Each row is a point. The points of each table are mixes of a few directions, plus a little noise. How many directions does each table use, and how many do they share? Where both have some left over, give the other angles between the two spaces (their principal angles), to ten degrees, smallest first.

First, 4 rows:
[[-0.24  0.73  0.67]
 [ 0.18 -0.51 -0.47]
 [ 0.05 -0.12 -0.10]
 [ 0.04 -0.10 -0.09]]
Second, 5 rows:
[[-0.34 -0.36 -0.87]
 [ 0.14 -0.32 -0.24]
 [-0.01  0.21  0.29]
 [ 0.21  0.34  0.71]
 [-0.02  0.13  0.14]]
Directions: first 1, second 2, shared 1

First, 7 rows:
[[ 0.07 -0.59  0.57  0.24]
 [-0.53  0.29 -0.25  0.28]
 [ 0.27  0.12  0.14  0.18]
 [-0.30  0.78 -0.36  0.56]
 [-0.17 -0.46  0.13 -0.22]
 [ 0.23 -0.20 -0.13 -0.70]
 [ 0.41  0.06 -0.06 -0.35]]
Second:
[[-0.31  0.52  0.44 -0.55]
 [ 0.33 -0.55 -0.46  0.58]
 [-0.26  0.43  0.35 -0.44]
 [ 0.29 -0.47 -0.39  0.49]
 [-0.21  0.35  0.30 -0.38]
 [ 0.15 -0.26 -0.21  0.26]
 [ 0.01 -0.02 -0.03  0.03]]
Directions: first 3, second 1, shared 0; angles 70

First, 7 rows:
[[ 0.40 -0.26 -0.25  0.23  0.19 -0.31]
 [-0.39  0.41  0.44 -0.28  0.19  0.49]
 [ 0.17 -0.32 -0.36  0.26 -0.21 -0.48]
 [ 0.69 -0.19 -0.27 -0.08 -0.30  0.11]
 [ 0.26 -0.18 -0.22  0.04 -0.28 -0.10]
 [-0.34  0.00  0.10  0.29  0.58 -0.41]
 [-0.78  0.56  0.57 -0.43 -0.19  0.70]]
Second:
[[ 0.50 -0.11 -0.15 -0.04 -0.05  0.10]
 [ 0.57 -0.30 -0.36  0.08 -0.29 -0.16]
 [-0.58 -0.05  0.05  0.32  0.28 -0.55]
 [ 0.90  0.07 -0.06 -0.41 -0.31  0.76]
 [-0.48  0.19  0.29  0.12  0.57 -0.13]
 [-0.80  0.05  0.04 -0.04 -0.68 -0.11]
 [-0.11  0.16  0.22  0.01  0.50  0.08]]
Directions: first 3, second 3, shared 3

First, 9 rows:
[[ 0.00 -0.45  0.22  0.23 -0.03  0.29 -0.16 -0.03  0.29]
 [ 0.01  0.41 -0.20 -0.20  0.04 -0.26  0.16  0.02 -0.28]
 [ 0.00  0.52 -0.27 -0.27  0.04 -0.36  0.20  0.04 -0.35]
 [ 0.02  0.81 -0.42 -0.40  0.07 -0.53  0.31  0.04 -0.55]
 [ 0.02  1.00 -0.50 -0.52  0.09 -0.66  0.38  0.05 -0.67]
 [-0.01 -0.98  0.50  0.51 -0.08  0.66 -0.38 -0.05  0.65]
 [-0.02 -0.88  0.47  0.47 -0.07  0.59 -0.35 -0.06  0.60]
 [-0.01 -0.36  0.18  0.19 -0.04  0.23 -0.14 -0.01  0.26]
 [-0.01 -0.06  0.03  0.03 -0.01  0.03 -0.02 -0.01  0.04]]
Second (9 x 9):
[[-0.02 -0.80  0.40  0.41 -0.07  0.52 -0.31 -0.06  0.52]
 [ 0.01  0.41 -0.19 -0.22  0.03 -0.25  0.16  0.03 -0.27]
 [-0.01 -0.58  0.30  0.30 -0.05  0.39 -0.23 -0.03  0.39]
 [ 0.01  0.62 -0.30 -0.30  0.05 -0.40  0.24  0.04 -0.41]
 [-0.02 -0.83  0.42  0.44 -0.08  0.56 -0.32 -0.04  0.55]
 [ 0.00 -0.74  0.37  0.37 -0.06  0.51 -0.27 -0.04  0.49]
 [ 0.01  0.76 -0.38 -0.39  0.06 -0.51  0.28  0.04 -0.50]
 [ 0.00  0.31 -0.14 -0.15  0.04 -0.19  0.10  0.01 -0.19]
 [ 0.01  0.89 -0.46 -0.46  0.07 -0.59  0.35  0.04 -0.60]]
Directions: first 1, second 1, shared 1

First:
[[-0.02 -0.11  0.19 -0.05 -0.01  0.08  0.04  0.06 -0.05 -0.08  0.14]
 [ 0.05 -0.21  0.63  0.07  0.50 -0.13 -0.25  0.47  0.38  0.05  0.35]
 [-0.03  0.00 -0.02 -0.05 -0.12  0.07  0.07 -0.07 -0.12 -0.06  0.01]
 [ 0.10  0.46 -0.75  0.19  0.08 -0.35 -0.21 -0.26  0.23  0.37 -0.64]
 [-0.13 -0.68  1.09 -0.30 -0.12  0.50  0.30  0.40 -0.36 -0.53  0.91]
 [ 0.05  0.18 -0.26  0.10  0.09 -0.14 -0.11 -0.08  0.14  0.16 -0.23]
 [ 0.14  0.71 -1.16  0.29  0.08 -0.50 -0.29 -0.44  0.32  0.54 -0.95]
 [-0.03  0.17 -0.41 -0.02 -0.23  0.01  0.09 -0.27 -0.16  0.02 -0.25]
 [-0.12 -0.44  0.58 -0.24 -0.30  0.44  0.35  0.11 -0.44 -0.43  0.55]
 [ 0.13  0.40 -0.52  0.23  0.30 -0.41 -0.32 -0.09  0.42  0.41 -0.50]
 [-0.12 -0.49  0.68 -0.25 -0.24  0.44  0.32  0.18 -0.41 -0.43  0.61]]
Second:
[[ 0.05  0.24 -0.43  0.42 -0.50 -0.13  0.34 -0.81 -0.58  0.04 -0.38]
 [ 0.09  0.15 -0.08  0.38 -0.02 -0.26  0.03 -0.33 -0.09  0.15 -0.17]
 [-0.18 -0.40  0.42 -0.87  0.37  0.48 -0.27  1.07  0.54 -0.26  0.53]
 [-0.09 -0.26  0.37 -0.50  0.38  0.22 -0.27  0.79  0.48 -0.11  0.37]
 [ 0.00  0.14 -0.31  0.20 -0.40 -0.02  0.27 -0.54 -0.44 -0.02 -0.24]
 [ 0.08  0.08  0.06  0.25  0.16 -0.22 -0.10 -0.06  0.11  0.15 -0.05]
 [-0.12 -0.25  0.25 -0.56  0.22  0.31 -0.16  0.67  0.33 -0.17  0.34]
 [ 0.15  0.30 -0.28  0.68 -0.22 -0.39  0.18 -0.77 -0.36  0.23 -0.38]]
Directions: first 2, second 2, shared 1; angles 50

First:
[[-0.68  0.00  0.72 -0.35 -0.26  0.60  0.41  0.10  0.37 -0.26 -0.46 -0.42
  -0.70 -0.01]
 [ 0.52  0.08 -0.05 -0.24  0.04 -0.28 -0.81  0.14 -0.06  0.58  0.18  0.19
   0.10 -0.57]
 [-0.59 -0.06  0.09  0.25  0.03  0.26  1.01 -0.23 -0.11 -0.80 -0.11 -0.30
  -0.03  0.65]
 [-0.61 -0.12  0.32  0.00 -0.35  0.74  0.47  0.06  0.72 -0.23 -0.65 -0.24
  -0.65  0.41]
 [ 0.34  0.07 -0.11 -0.09  0.11 -0.31 -0.40  0.02 -0.24  0.26  0.26  0.12
   0.22 -0.34]
 [ 0.33  0.00 -0.40  0.21  0.16 -0.31 -0.15 -0.08 -0.21  0.09  0.27  0.20
   0.40  0.02]
 [ 0.56  0.04 -0.42  0.08  0.14 -0.38 -0.51  0.01 -0.16  0.39  0.26  0.32
   0.38 -0.21]
 [ 0.61 -0.02 -0.71  0.37  0.24 -0.50 -0.31 -0.12 -0.25  0.24  0.37  0.41
   0.65  0.11]
 [-0.44  0.05  0.51 -0.24 -0.10  0.23  0.31  0.03 -0.02 -0.27 -0.13 -0.33
  -0.36 -0.09]]
Second (9 x 14):
[[-0.03  0.36 -0.60  0.56  0.70  0.36 -0.49  0.71 -0.38  0.25  0.56 -1.04
  -1.04  0.50]
 [ 0.00  0.05 -0.08  0.09  0.11  0.06 -0.07  0.10 -0.06  0.04  0.09 -0.16
  -0.15  0.08]
 [ 0.01 -0.14  0.23 -0.22 -0.26 -0.13  0.19 -0.27  0.14 -0.10 -0.21  0.39
   0.39 -0.19]
 [ 0.01 -0.15  0.23 -0.23 -0.28 -0.14  0.19 -0.28  0.15 -0.10 -0.22  0.41
   0.41 -0.20]
 [ 0.03 -0.23  0.38 -0.36 -0.44 -0.22  0.31 -0.45  0.24 -0.16 -0.35  0.66
   0.66 -0.32]
 [-0.03  0.30 -0.50  0.47  0.58  0.29 -0.40  0.58 -0.31  0.21  0.47 -0.85
  -0.85  0.41]
 [ 0.01 -0.23  0.38 -0.37 -0.44 -0.23  0.31 -0.44  0.24 -0.16 -0.36  0.65
   0.66 -0.33]
 [-0.02  0.19 -0.33  0.30  0.38  0.19 -0.26  0.38 -0.20  0.13  0.30 -0.56
  -0.56  0.27]
 [ 0.02 -0.17  0.28 -0.27 -0.31 -0.16  0.23 -0.34  0.17 -0.12 -0.26  0.48
   0.48 -0.24]]
Directions: first 3, second 1, shared 0; angles 90

First:
[[-0.43 -0.22  0.44 -0.29  0.06  0.65 -0.31 -0.41 -0.09  0.02  0.41  0.05
   0.09 -0.12  0.08 -0.37 -0.34 -0.02]
 [ 0.13  0.17  0.52 -0.23  0.49  0.49  0.74  0.44 -0.54 -1.22 -0.26  0.31
  -1.15  0.32 -0.44  0.17 -0.24  0.02]
 [ 0.13  0.45 -0.49  0.19 -0.21  0.90 -0.18  0.10  0.56 -0.47  0.36  0.30
   0.72  0.26 -0.95  0.07  0.29 -0.28]
 [ 0.35  0.01 -0.38  0.23  0.14 -0.57 -0.16  0.04  0.35  0.18 -0.03  0.06
   0.38 -0.07  0.34 -0.05  0.32 -0.07]
 [ 0.34 -0.18 -0.35 -0.01  0.57 -1.04  0.09  0.30 -0.08  0.26  0.01 -0.64
  -0.09  0.06  0.55 -0.03  0.16  0.34]
 [-0.22 -0.11  0.13  0.12 -0.46  0.03 -0.37 -0.44  0.22  0.52 -0.06  0.32
   0.39 -0.32  0.29 -0.13 -0.01 -0.21]
 [ 0.06  0.21 -0.35  0.14 -0.19  0.32 -0.18  0.01  0.33 -0.03  0.20  0.04
   0.50  0.10 -0.41  0.05  0.18 -0.11]
 [-0.28 -0.17  0.47 -0.18 -0.26 -0.55  0.54  0.14 -0.80  0.31 -0.62 -0.42
  -1.05 -0.05  0.22  0.37 -0.34  0.33]
 [-0.08 -0.13  0.01  0.04 -0.14 -0.25 -0.19 -0.19  0.05  0.42 -0.03 -0.02
   0.17 -0.17  0.32 -0.08  0.00 -0.01]]
Second:
[[-0.18  0.33  0.02  0.21  0.00 -0.22  0.61  0.37 -0.30  0.03 -0.30 -0.57
  -0.57  0.16 -0.15 -0.32  0.11  0.60]
 [ 0.21 -0.13  0.03 -0.29  0.58  0.21  0.04  0.20 -0.13 -0.56  0.31 -0.07
  -0.20  0.23 -0.14  0.16 -0.17 -0.03]
 [-0.63 -0.18  0.63 -0.09 -0.64  0.20  0.02 -0.42 -0.37  0.55 -0.29  0.03
  -0.34 -0.30  0.18 -0.08 -0.35  0.08]
 [-0.43 -0.13  0.04 -0.22  0.65  0.39 -0.26 -0.11 -0.02  0.14  0.87 -0.85
   0.26  0.10  0.14 -0.97 -0.12  0.61]
 [ 0.23 -0.11 -0.42 -0.03  0.25 -0.56 -0.18  0.13  0.09  0.33  0.21 -0.50
   0.31  0.06  0.20  0.04  0.13  0.17]
 [ 0.09 -0.41 -0.15  0.09 -0.42 -0.63 -0.74 -0.56  0.41  0.91 -0.06  0.39
   0.79 -0.48  0.77  0.18  0.09 -0.46]
 [-0.25  0.16  0.13  0.01 -0.36  0.29  0.26  0.08 -0.22  0.02 -0.16 -0.18
  -0.28  0.07 -0.39  0.10 -0.07  0.15]
 [ 0.38  0.26 -0.47  0.33 -0.53 -0.13 -0.09  0.08  0.42  0.04 -0.33  0.47
   0.45 -0.01 -0.31  0.53  0.35 -0.42]
 [ 0.20  0.13  0.34 -0.18  0.00  0.94  0.18  0.07 -0.06 -1.11 -0.13  0.95
  -0.34  0.17 -0.68  0.54 -0.19 -0.62]
 [ 0.42  0.10 -0.14  0.21  0.46 -0.44  0.15  0.18  0.23 -0.34 -0.15  0.28
  -0.09  0.00  0.34 -0.22  0.26 -0.04]]
Directions: first 5, second 6, shared 5

First, 9 rows:
[[-0.20 -0.67 -0.70  0.29  0.04  0.20 -0.28  0.20 -0.57 -0.16  0.49 -0.32
   0.41  0.33 -0.07 -0.65 -0.24 -0.04  0.56 -0.02 -0.30 -0.57 -0.05 -0.27]
 [ 0.41  0.03  0.35 -0.34 -0.24  0.12 -0.11  0.06 -0.03  0.01  0.00  0.14
  -0.18  0.13  0.23  0.43 -0.05  0.86 -1.16  0.62 -0.40  0.24  0.14 -0.43]
 [ 0.97  0.97  1.07 -0.94  0.01 -0.27  0.04  0.12  0.96  0.14 -0.93  0.77
  -0.16 -0.15 -0.10  0.47  0.26 -0.01  0.01 -0.25  0.30  0.48  0.23  0.09]
 [ 0.27  0.06  0.16 -0.01 -0.11 -0.14 -0.08  0.06  0.17 -0.02 -0.01  0.11
   0.10  0.07 -0.06 -0.15 -0.10 -0.09  0.17  0.00  0.03 -0.07 -0.11 -0.15]
 [-1.17 -0.41 -1.23  0.33  0.41  0.19 -0.02  0.01 -0.95 -0.23 -0.04 -0.57
   0.14  0.13  0.01 -0.23  0.35 -0.61  1.36 -0.69 -0.01 -0.38  0.19  0.68]
 [-0.06  0.28  0.31 -0.03  0.12  0.16  0.38 -0.23  0.35  0.17  0.05  0.11
  -0.25 -0.40 -0.01  0.31  0.02  0.24 -0.69  0.07  0.22  0.43  0.05  0.15]
 [ 0.01 -0.06  0.19  0.25 -0.62 -0.63 -0.37  0.10 -0.32 -0.08 -0.20 -0.19
  -0.18  0.43  0.23  0.30  0.06 -0.06 -0.28  0.47 -0.20 -0.13 -0.29 -0.23]
 [-0.11  0.19  0.01  0.03  0.30  0.21  0.32 -0.15  0.31  0.11  0.09  0.08
   0.00 -0.36 -0.13 -0.09 -0.01 -0.16  0.14 -0.26  0.29  0.19  0.06  0.27]
 [-0.12 -0.31 -0.16  0.43  0.06  0.19  0.17 -0.10  0.08  0.07  0.62 -0.14
   0.17 -0.17 -0.13 -0.42 -0.35 -0.08 -0.08  0.02  0.08 -0.13 -0.22 -0.10]]
Second:
[[-0.42 -0.03 -0.24  0.73  0.09 -0.56 -0.42  0.18 -0.41  0.14 -0.34  0.08
  -0.02 -0.05  0.72 -0.32 -0.17  0.39  0.09  0.13 -0.20 -0.54 -0.39 -1.15]
 [ 0.64 -0.43  0.09 -0.61 -0.63  0.26 -0.13  0.06 -0.06 -0.33  0.55 -0.29
   0.21  0.67 -0.64  0.14 -0.02 -0.36 -0.12  0.33 -0.23  0.10  0.17  0.71]
 [-0.04  0.16  0.08 -0.15  0.18  0.18  0.25 -0.10  0.23  0.05 -0.04  0.07
  -0.05 -0.21 -0.12  0.11  0.10 -0.05  0.00 -0.18  0.19  0.23  0.14  0.32]
 [-0.24 -0.14 -0.18  0.57 -0.05 -0.48 -0.41  0.18 -0.41  0.06 -0.19 -0.01
   0.02  0.10  0.53 -0.28 -0.17  0.29  0.03  0.20 -0.25 -0.50 -0.34 -0.94]
 [ 0.48 -0.10  0.20 -0.74 -0.25  0.51  0.28 -0.12  0.29 -0.21  0.42 -0.13
   0.07  0.24 -0.73  0.28  0.13 -0.40 -0.10  0.00  0.09  0.45  0.34  1.08]
 [ 0.59 -0.59 -0.01 -0.33 -0.74 -0.01 -0.41  0.19 -0.33 -0.34  0.50 -0.32
   0.25  0.83 -0.41  0.00 -0.10 -0.22 -0.11  0.50 -0.42 -0.22 -0.04  0.21]
 [-0.42  0.47  0.02  0.19  0.60  0.05  0.37 -0.18  0.29  0.27 -0.38  0.25
  -0.21 -0.66  0.25  0.04  0.09  0.14  0.08 -0.41  0.35  0.21  0.06 -0.06]
 [-0.60  0.64  0.02  0.29  0.81  0.04  0.48 -0.22  0.36  0.35 -0.53  0.36
  -0.26 -0.89  0.39  0.03  0.14  0.19  0.12 -0.56  0.46  0.25  0.06 -0.15]]
Directions: first 5, second 2, shared 1; angles 80
